Each row is a point. Two turns around zero, p and q, are shown by what they do to some points. Where does a point land after both, in the order given? Backwards means that the second turn is done in reverse. Each puzzle has new turns, and all numbers are rounded.
(in the rows, 128 means zero)

Turn p:
[149,156,141] -> [153,156,126]
[138,88,122] -> [89,128,143]
[133,110,124] -> [111,128,136]
[101,107,106] -> [111,91,133]
[157,155,131] -> [154,156,139]
[90,152,143] -> [150,108,91]
Turn q:
[132,152,114] -> [135,145,149]
[132,168,129] -> [148,160,141]
[165,70,122] -> [65,108,110]
[104,128,148] -> [152,117,112]
[102,119,124] -> [141,104,131]
[133,133,131] -> [128,136,126]
Where do these land?
p, then q: [98,106,144] -> [128,94,150]
q, then p: [157,139,154] -> [164,112,138]
p, then q: [135,160,95] -> [102,150,96]
p, then q: [121,117,117] -> [129,114,119]
p, then q: [162,128,107] -> [146,149,99]
q, then p: [96,117,150] -> [107,133,162]

Turn p:
[109,139,143,112] -> [146,117,118,148]
[148,142,155,141] -> [142,153,105,116]
[129,138,122,84] -> [157,94,137,123]
[125,135,114,131] -> [128,132,143,131]
[122,146,121,119] -> [145,126,140,136]
[135,68,114,181] -> [50,146,123,114]
Turn q:
[143,117,127,140] -> [133,117,143,118]
[160,159,131,53] -> [127,208,154,151]
[116,126,106,155] -> [109,105,117,109]
[131,113,118,135] -> [120,114,138,126]
[113,110,129,130] -> [124,110,125,142]
[118,156,171,143] -> [170,136,94,122]
[115,115,114,141] -> [113,107,124,127]
Where do these land?
q, then p: [186,115,149,98] -> [164,159,80,111]
p, then q: [98,127,142,115] -> [123,99,136,110]
p, then q: [109,127,90,148] -> [159,117,95,134]
p, then q: [125,121,120,158] -> [128,133,97,127]
q, then p: [123,149,139,121] -> [140,137,148,122]

Turn p:
[101,142,92,132,140,103] -> [94,141,142,153,157,133]
[151,109,154,114,121,111] -> [119,120,115,91,107,123]
[132,95,161,143,94,145] -> [155,85,105,109,121,108]
[114,178,125,114,143,114] -> [109,140,170,146,117,152]
[135,137,110,160,143,106] -> [122,140,140,117,167,143]
[147,84,144,129,86,148] -> [153,102,97,105,118,85]
[111,126,116,156,147,122] -> [125,127,123,139,161,148]
[114,111,133,107,141,167] -> [144,132,97,156,103,130]
[147,171,118,98,138,135] -> [129,165,162,134,100,131]
Turn q:
[109,144,82,100,91,147] -> [95,180,136,97,138,148]
[167,126,129,125,140,159] -> [95,115,117,157,110,137]
[155,111,93,96,97,122] -> [110,166,108,109,87,137]
[118,117,134,146,159,116] -> [160,116,130,148,135,132]
[107,146,155,130,146,87] -> [167,94,134,103,142,127]
[123,138,137,160,120,133] -> [127,122,155,137,136,108]
[117,114,167,140,142,132] -> [142,104,115,145,148,104]
Where do these land?
p, then q: [143,147,121,146,106,143] -> [132,96,116,128,107,122]
q, then p: [121,101,133,162,101,175] -> [104,107,158,124,164,168]
p, then q: [98,130,96,127,114,139] -> [161,117,155,144,126,119]
p, then q: [152,131,153,157,147,76] -> [107,128,77,127,165,154]
q, then p: [138,132,145,118,162,144] -> [141,131,97,139,153,125]
p, then q: [104,131,137,102,121,98] -> [144,150,126,120,159,105]
q, then p backwards: [139,125,112,83,144,121] -> [132,107,154,125,167,126]

Turn p:
[120,141,169,109,113,103,87,101] -> [142,114,141,123,140,130,90,186]
[152,122,114,140,140,150,144,116] -> [124,141,110,117,116,150,129,101]
[113,109,142,103,134,134,137,134] -> [129,122,100,140,137,116,140,143]
[128,98,124,107,177,107,129,150] -> [155,159,106,171,149,116,137,123]
[133,142,160,92,134,147,129,125] -> [115,131,94,118,131,108,104,151]
[130,151,98,162,137,143,130,141] -> [102,140,153,125,127,134,131,89]
[103,136,128,135,107,165,110,135] -> [95,100,133,110,154,127,133,126]
[123,161,103,138,123,59,167,108] -> [138,161,178,143,66,124,147,149]
[154,120,125,141,92,128,170,159] -> [143,102,123,115,88,103,145,91]
[123,123,154,163,111,131,90,94] -> [128,93,147,123,139,172,99,144]
[130,105,91,117,140,139,115,145] -> [140,146,122,123,161,127,155,106]
Turn q:
[109,141,141,135,130,182,129,136] -> [105,172,124,116,136,151,114,146]
[127,165,87,132,118,96,102,127] -> [111,73,122,107,100,120,124,144]
[150,113,132,100,106,97,113,122] -> [124,103,142,134,138,98,159,109]
[131,114,128,97,135,87,123,158] -> [133,108,164,153,119,92,125,122]
[128,148,128,92,108,118,161,159] -> [89,121,148,158,120,124,108,98]
[151,96,121,135,134,163,137,113] -> [146,162,123,124,120,149,161,117]
[123,101,120,174,103,123,121,118] -> [150,137,85,104,119,105,133,119]
[75,136,153,133,162,146,150,111] -> [147,149,138,116,161,159,77,135]
[159,138,142,154,156,139,115,108] -> [147,126,107,139,139,153,152,162]
Where do these land?
q, then p backwards: [122,135,112,162,128,128,150,137] -> [155,124,153,127,140,133,147,115]
q, then p backwards: [115,78,116,121,126,78,155,146] -> [168,127,134,145,122,95,137,185]
q, then p: [134,129,112,150,115,129,131,175] -> [132,109,176,114,123,120,143,133]
q, then p: [125,112,157,162,142,115,124,105] -> [147,168,126,125,129,128,119,95]
q, then p: [149,154,123,117,131,145,124,70] -> [103,136,71,129,134,133,154,114]
q, then p backwards: [135,119,154,132,117,137,100,135] -> [108,132,116,94,134,129,125,137]
p, then q: [90,129,176,107,95,122,123,147] -> [165,137,139,145,104,72,118,122]
q, then p backwards: [98,106,138,95,137,140,105,111] -> [130,147,93,123,110,119,88,132]
p, then q backwards: [141,142,98,149,149,99,121,115] -> [122,104,125,105,153,158,149,138]
q, then p: [155,148,77,114,114,172,150,140] -> [80,85,125,94,118,128,158,148]
p, then q backwards: [144,156,145,99,153,144,126,127] -> [98,134,144,155,109,142,129,152]

Turn p:
[117,106,100,146,127,142,123,134,144] -> [122,91,114,140,118,138,119,118,138]
[116,155,151,160,107,138,136,115,136] -> [149,116,134,132,134,136,131,148,82]
[145,151,143,142,73,106,131,113,162] -> [108,134,152,123,134,154,99,135,69]
[98,115,144,133,183,144,102,160,147] -> [116,89,126,150,152,95,159,153,164]
[149,134,115,133,143,109,121,136,96] -> [130,157,98,129,146,127,130,113,138]
[95,143,115,122,144,121,120,147,150] -> [126,103,149,138,156,140,143,126,148]
[99,121,102,93,104,168,117,160,102] -> [145,94,128,67,123,130,136,107,161]
[165,123,154,136,93,107,153,112,122] -> [127,166,129,123,114,126,87,139,92]
[152,86,136,112,134,90,137,92,88] -> [122,191,106,131,91,136,112,145,153]
[173,95,134,121,131,104,170,119,122] -> [126,172,126,147,103,109,81,122,135]
[124,161,128,119,149,160,95,120,139] -> [118,111,135,125,134,116,182,115,115]
[102,145,114,118,147,146,133,128,127] -> [149,113,141,131,131,130,155,116,142]
Turn q:
[104,162,138,137,141,180,123,98,98] -> [119,135,104,136,73,86,136,123,160]
[147,109,122,102,122,103,152,180,157] -> [123,106,157,123,156,162,129,109,78]
[134,137,88,131,141,148,145,120,150] -> [140,134,153,150,136,97,150,111,124]
[125,111,134,92,134,104,146,120,117] -> [110,117,99,126,154,125,124,132,101]
[116,140,127,150,154,73,119,136,119] -> [143,129,135,141,133,130,80,169,113]
[127,141,141,128,139,127,119,114,162] -> [151,128,127,132,118,131,154,150,119]
[140,102,137,132,169,108,117,126,119] -> [154,118,101,153,144,142,104,131,124]
[144,116,128,132,117,84,118,120,120] -> [138,131,124,109,162,139,105,149,129]
[146,102,138,132,93,125,169,154,147] -> [118,153,144,103,145,160,136,94,97]
[84,127,134,141,93,178,86,110,106] -> [88,140,120,129,93,132,148,136,198]
[141,163,122,129,105,178,113,128,114] -> [125,115,143,103,93,105,145,105,164]
Where do these land?
p, then q: [114,156,149,73,148,184,149,139,153] -> [136,147,77,87,147,160,122,144,75]
q, then p backwards: [147,149,107,128,106,107,133,124,111] -> [133,132,148,107,112,133,135,164,127]
q, then p: [127,140,127,134,169,117,149,106,139] -> [131,154,94,131,153,136,113,115,120]
p, then q: [132,152,119,160,105,143,120,149,110] -> [132,106,109,145,156,103,116,108,141]
q, then p backwards: [124,95,120,138,140,135,132,161,161] -> [117,158,102,136,134,106,139,103,152]
q, then p: [78,128,134,135,126,104,131,144,131] -> [148,97,115,104,158,128,136,146,127]
q, then p: [103,113,133,116,153,123,166,109,111] -> [148,131,100,136,149,169,141,116,136]
q, then p: [168,123,85,137,134,126,80,98,119] -> [76,134,141,181,132,99,114,123,132]
q, then p backwards: [131,106,130,143,100,110,115,92,134] -> [115,134,140,118,136,94,113,141,92]
q, then p: [156,118,176,114,99,132,107,159,112] -> [116,105,145,96,74,119,142,107,145]
